Every row gives one point. Each copy is the shape, with its points in the same order, turned, moved and blurred by noise. Say if it was mirrored as well.
(in the rows, 128 means zero)

Shape, 9 rows:
[[169 101 145]
 [117 151 179]
 [204 135 114]
 [ 98 163 107]
 [127  96 171]
 [118 147  66]
 [101 107 116]
 [113  63 141]
 [ 74 157 120]]
Copy 1, 9 rows:
[[164  96 126]
 [ 88  98 149]
 [193 130 163]
 [ 92 168 139]
 [121  84  99]
 [136 200 117]
 [117 145  89]
 [131  91  65]
 [ 77 167 124]]
Copy 1 is: only turned
Copy 2 (9 x 3):
[[ 90  86  96]
 [ 86 156 114]
 [108  87  41]
 [152 163 102]
 [ 85 108 140]
 [180 134  84]
 [146 121 134]
 [119  89 159]
 [154 178 124]]
Copy 2 is: mirrored

Shape (7 x 3):
[[119 154 111]
 [121 202 118]
 [128 145 147]
 [ 87 102 146]
 [141 158 164]
 [114  23 135]
 [122 141 101]]
Copy 1 (7 x 3):
[[152 144 139]
 [181 159 174]
 [127 125 153]
 [ 82 142 129]
 [138 110 169]
 [ 44  98  61]
 [143 146 109]]
Copy 1 is: only turned
Copy 2:
[[106 141 112]
 [ 56 145 104]
 [102 127 148]
 [148 166 162]
 [ 82 118 158]
 [222 127 175]
 [121 138 106]]
Copy 2 is: mirrored

Shape (8 x 4):
[[246 110 145 134]
 [ 99 137 101  91]
 [197 126 173 169]
 [ 75 138 143 102]
 [108 121 148 125]
 [104  93 135 144]
 [ 86 141 104 140]
 [109 105 132 120]]
Copy 1:
[[164 235 121 121]
 [123  80 122  97]
 [132 203 165 146]
 [108  75 167  98]
 [123 107 164 122]
 [154  96 165 147]
 [112  73 137 144]
 [147 101 156 118]]
Copy 1 is: only turned
Copy 2:
[[192  38 154 166]
 [119 150  78 113]
 [165  94 191 177]
 [ 95 168 114  99]
 [107 137 134 132]
 [ 80 129 130 155]
 [114 174  96 145]
 [ 95 124 122 134]]
Copy 2 is: only turned

Shape, 10 rows:
[[129  88 141  97 121 120]
 [118 119 134 129 152 128]
 [147 105  88 107 136 158]
 [129 134 129 159 152 147]
 [140 158 104 102 105 157]
 [138 128 142 122 136 141]
 [120 131 132 139   7 149]
 [171 118 139 150 150 133]
 [138 125 110 123 136 110]
 [142 102 104 121 137 134]]
Copy 1 (10 x 6):
[[134  95 167 138 106  87]
 [147 112 153 143 145 119]
 [153 108 147 123  75 140]
 [140 103 132 144 149 153]
 [105 137 157 112 103 151]
 [131  98 158 131 134 129]
 [ 30 136 141 185  90 115]
 [134  66 133 125 139 146]
 [134 107 129 119 120 106]
 [149  96 140 131 107 124]]
Copy 1 is: mirrored
Copy 2, 10 rows:
[[ 99  89 122 122 114 137]
 [121 117 131 138 146 149]
 [110 109  87 143 164 124]
 [134 127 148 163 165 132]
 [131 155  98 136 133 100]
 [122 117 139 130 142 123]
 [133 129 103 183  41  76]
 [150  91 145 137 167 119]
 [147 112 118 131 136 148]
 [122  95 103 141 155 142]]
Copy 2 is: mirrored

Shape, 13 rows:
[[126 103 114  86 152 108 170 171]
 [105 109 183  94 110 108  89  90]
 [172 156  92 121 153 170 120  93]
 [108 125  76 113  88 105  90 165]
 [161 169 132 144  97  88 139 192]
 [135 153 156 196 120 112 105 119]
 [ 88 165 122 111 125 176  87 146]
 [114 129 129 154  71  81 132 104]
 [153  78 183 156  52 162 183 161]
 [109  78 162 186 134  68 154  95]
 [ 88 139 133 178 150 111 131  90]
 [110 137 143 186 145 110 103 120]
 [106 142  79 161 113 152  92 194]]
Copy 1, 13 rows:
[[127 166  85 107 109  98 148 185]
 [150 172 200 116 105 113 172 110]
 [150 128  84 102 165 119 140  67]
 [140 124 118 119  50 117  97 122]
 [192 182  89 173  96 115  91 142]
 [174 136 158 187 150 122 107 110]
 [130 148 135  97 117 184 104 105]
 [135 148 149 191  84  95 135 104]
 [190 147 105 204  94 170 214 165]
 [132 126 176 200 142  67 164 164]
 [106 130 162 170 162 110 120 119]
 [148 124 166 163 152 117 103 128]
 [148 100 101 132  93 167  71 138]]
Copy 1 is: only turned
Copy 2 (13 x 8):
[[158 109 101  75 125 108 119 174]
 [ 59 126 127  92  96 161 107 100]
 [169  82 132 118 164 175 126  77]
 [121  84 102 167 112  92  93 131]
 [195 146 130 150  69 121 104 139]
 [133 172 174 156 123 146 129  98]
 [122 126  85 154 155 172  79 120]
 [103 133 140 156  84 125 168 117]
 [129 117 193 137  73 191 136 220]
 [ 87 169 190 101 121 105 182 140]
 [114 167 138 131 169 134 162 106]
 [122 170 163 141 149 126 125 105]
 [155 114 123 197 159 118  69 148]]
Copy 2 is: only turned
Copy 3, 13 rows:
[[119  59 121 139 121 109 158  97]
 [153 119 153 135  91 112  41 119]
 [113 168  75 192  79 139 135 101]
 [ 85 110 104  88  90 120 127 174]
 [143 122 148 139 102  85 186 182]
 [142 171 139 173 138 102 112 184]
 [107 171 133 108 114 166 120 112]
 [ 89 121 151 160  94  78  92 180]
 [133  69 204 209  99 167 140 188]
 [117  84 146 203 163  69  70 170]
 [ 95 159 133 175 158  91  92 134]
 [127 156 123 158 160 100 102 162]
 [ 85 144 114  99 140 158 159 176]]
Copy 3 is: only turned
Copy 4, 13 rows:
[[152 133 142 106 113  89 193 107]
 [122  94 139 149 115  96  58  67]
 [154 179  59 147 165 126 107 140]
 [ 94  79 111  91 125  84 106 161]
 [110 134 163 163  89  84 135 194]
 [ 53 131 129 191 145 123 105 139]
 [ 94 156 131  87 175 107  81 140]
 [ 67 106 105 152  79 110 107 127]
 [104 120 171 148  66 214 131 128]
 [ 59  79 125 205 114 118 153  79]
 [ 52 139 117 159 147  90 122  79]
 [ 61 107 127 180 160 102 114 125]
 [ 77 114 120  98 169 113 125 187]]
Copy 4 is: only turned

Shape:
[[ 90 103 118 132 150 133  81 126 172]
 [133 139 182 197 150 141 158 106 146]
 [137  93  88 111 102  56 148 126 144]
 [131 154 155 196 106 169 124 137 153]
 [122  91 136 142 107 101  96  92 121]
 [124  97 164  93 154 156 116 189 150]
 [160  77 104  90 116  52  89 166 167]
 [ 60 108 139 117 160 170 183 146  96]
 [139 172 155 151 153 119 110  98 115]
 [149 141 150 136 121 150  83 154  68]
 [129  72  95 152 183 152 185 134 150]
 [102  96 155 137 211 110  76 147 148]
 [112 116  90 187 138  70 159 117  55]]
Copy 1, 13 rows:
[[114 129 182  80 148 170 100 129 133]
 [120 134 143 164 204 141 172 111  98]
 [151 167 110 106 113 145 126 130 207]
 [102 145 124 157 168 145 122 125  63]
 [131 118 132 106 165 110  97 113 164]
 [137 100 142  65 111 178 165 108  92]
 [174 160  96  45 122 182 103 111 186]
 [101 100 185 115 101 116 208 152 120]
 [162 159 168 131 175 105 133  97 102]
 [162 120 120  87 140  83 123 123  70]
 [148 108 160 138 145 183 186 191 147]
 [141 127 191  43 190 166 146 120 123]
 [144 172 127 115 173  61 163 190 168]]
Copy 1 is: mirrored
Copy 2 (13 x 9):
[[ 79 165 124 142 123 189 126 119 142]
 [140 156 177 130  75 100 106  91 167]
 [ 82 116 110 166 166  89 144 152  99]
 [172 162 159 147  55 139 121 122 136]
 [ 94 151 156 122 130 130 114 121  80]
 [118 100 141 104 125 189 132 161 181]
 [ 86 119 119 165 204 147 114 190 117]
 [ 79  93 109  70  53 136 157 111 163]
 [150 184 129  93 122 112 102 103 137]
 [167 128 123  71 108 154  88 144 103]
 [ 86  70 112 163  90 126 123  82 172]
 [ 69 158 133 109 138 177  69 124 186]
 [ 87 121  86 115  82  56  75 120  85]]
Copy 2 is: mirrored
Copy 3:
[[ 73 145 130 148 141 111 116 119 142]
 [133 183 156 131 127 116 211 111  89]
 [106  53 139 128  75 106 140 168 136]
 [136 203 175 138 115 135 158 148  93]
 [ 74 113 147 166  79 137 158 120 119]
 [144 110 147 137 167 163  98 104 118]
 [104  44 178 145  85  97  89 122 162]
 [117 117  83 123 177 173 153 155  64]
 [123 165 132 122  72 114 154  87  86]
 [130 142 148 166  80 157 103 104  48]
 [153 107 100 169 168  93 170 160 111]
 [ 83 118 142 144 171  97 117  62 106]
 [ 97  89 122 144  75  77 182 163  21]]
Copy 3 is: only turned

Shape:
[[154 139 124  80 126  98 124 181 165 140  83]
 [158 130 144 131  86  63 104 129 101 132  98]
 [140 125  75  96 179  87 138 146 160  74 113]
 [156 163 144 125 116 126  58 143 151 142 154]
 [146 121  91 149  90 115  68 131 141 173  89]
 [147 118 114 122 176  91 183 118 150 131 147]
 [164  74 176 137  87  92 164 145  80 122 155]
 [ 66 172 112  48 134 123 161 169  88 114 115]
 [137 107 153 175 172 123  89 117 149 129 118]
 [172 132 117 138 103 195 160 185  75 122 133]
 [108 149 129 128 178  67 170 144 162  65 132]
 [120 156 111 103  95 111 168 108 141 123 109]
 [169 168 135  95 182  80 119 138 119  67 100]
 [107 156 133  59  95 105  97 115 133 100  88]]
Copy 1, 14 rows:
[[121 102 115 133 172  66  70  66 114 156 119]
 [ 79 138 107 152 122 115  65 117  62 153 159]
 [140 112 102 170  86  61  81  36 156 148 104]
 [ 86 137  96 137 168 107  87 142 132 110  84]
 [ 76 172  95 127 168 117 109  93 102 179 106]
 [162  82 100 115  78 104  98  79 126 145 119]
 [120  83 160 160 106 132 111 150  64 160 174]
 [178 133  96 150 157  74  82  61 130  75 197]
 [ 84 117 117 126 112 172  87  88 151 153  93]
 [129 122 171 140 147 117 176  80  69  86 125]
 [126  95 134 132  58  76  58  72 174 124 148]
 [170 153 120 100 121  77  75  90 103 133 148]
 [106 111 120 179  83  86  40  64 111  90 102]
 [147 179 119 163 160  86  22  98 123 131 143]]
Copy 1 is: mirrored
Copy 2, 14 rows:
[[143  96 144 126  69  77 115 109 143  94 187]
 [154  74 130 171  80 125  66  93 112 121 142]
 [143  96 132 111 124  62 116 177 118  61 126]
 [171  89 104 107 105 178 129 101 128  92 186]
 [129  59 131 195  84 157 147 112 132  93 165]
 [127 107 148 119 140  68 124 144  62 131 141]
 [109 119 163 153 135 135  40  88 104 158 139]
 [ 94 152  89  97  37  80 108 139 135 120 109]
 [160 114 155 135 130 154 142  90  77  63 136]
 [ 79  96 199  94  85 172 104 134 155 149 119]
 [176 157 139 108 120  66 100 168  70  81 136]
 [152 117 118 149  81  98 130 147 128 157 130]
 [182  81 134  83  86  87  79 135 101  80 105]
 [164 118  72 141  65  95 116 105 169 112 115]]
Copy 2 is: mirrored
Copy 3, 14 rows:
[[169 159 146  60  99 156 135 161 130  92  75]
 [105 153 140 127 120 166 157 201  85  82 110]
 [156  77 123  55 126 128 118 169 142 136 123]
 [123 181 128 120  73 170 106 120 126  83 144]
 [142 217 100 118 116 143 106 202 110 103 125]
 [174  84 134 121 136  91 134 135 122 108 116]
 [136 139 154 146 164 157 189 129  36  99 123]
 [148 117 115  98 108 193 209 142 177 181  71]
 [136 165 168 137 133 108 106 151 136 114 164]
 [122 184 124 108 131 142 139  85  63 182  72]
 [124  62 144  88 151 129 146 136 170 109 119]
 [140 116 104 145 133 163 130 162 130 118  67]
 [ 99  81 180  75  76 140 133 168 127 133 111]
 [141 132 141 118  99 222 128 187 149 126  98]]
Copy 3 is: only turned
Copy 4, 14 rows:
[[110 157 119 130 193 128  91 159 141  68 155]
 [149 198 113 126 139 116 152 101 182  72 144]
 [110 163 140 135 173  95 128 168  59  66 130]
 [150 175 178  74 138 140 104 127 142  88 197]
 [ 79 153 156  87 131 117 144 125 186  84 168]
 [145 151 156 135 185  97 122 149  96 137  85]
 [202 141 108 143 157 170 160  82 143 128 106]
 [146 158  65 121 104 131  76 203  76  70 115]
 [112 153 184 109 154 121 103  69 120 103 120]
 [120 119  75  70 140 181 137 107 104 150 163]
 [159 149 133 165 159  64  98 143  53  86 130]
 [126 167 113 152 106 114 122 180 129 130 145]
 [132 227 113 117 178  98 110 129  70  74 137]
 [127 205 120 148  94 142 108 166 118  51 152]]
Copy 4 is: only turned
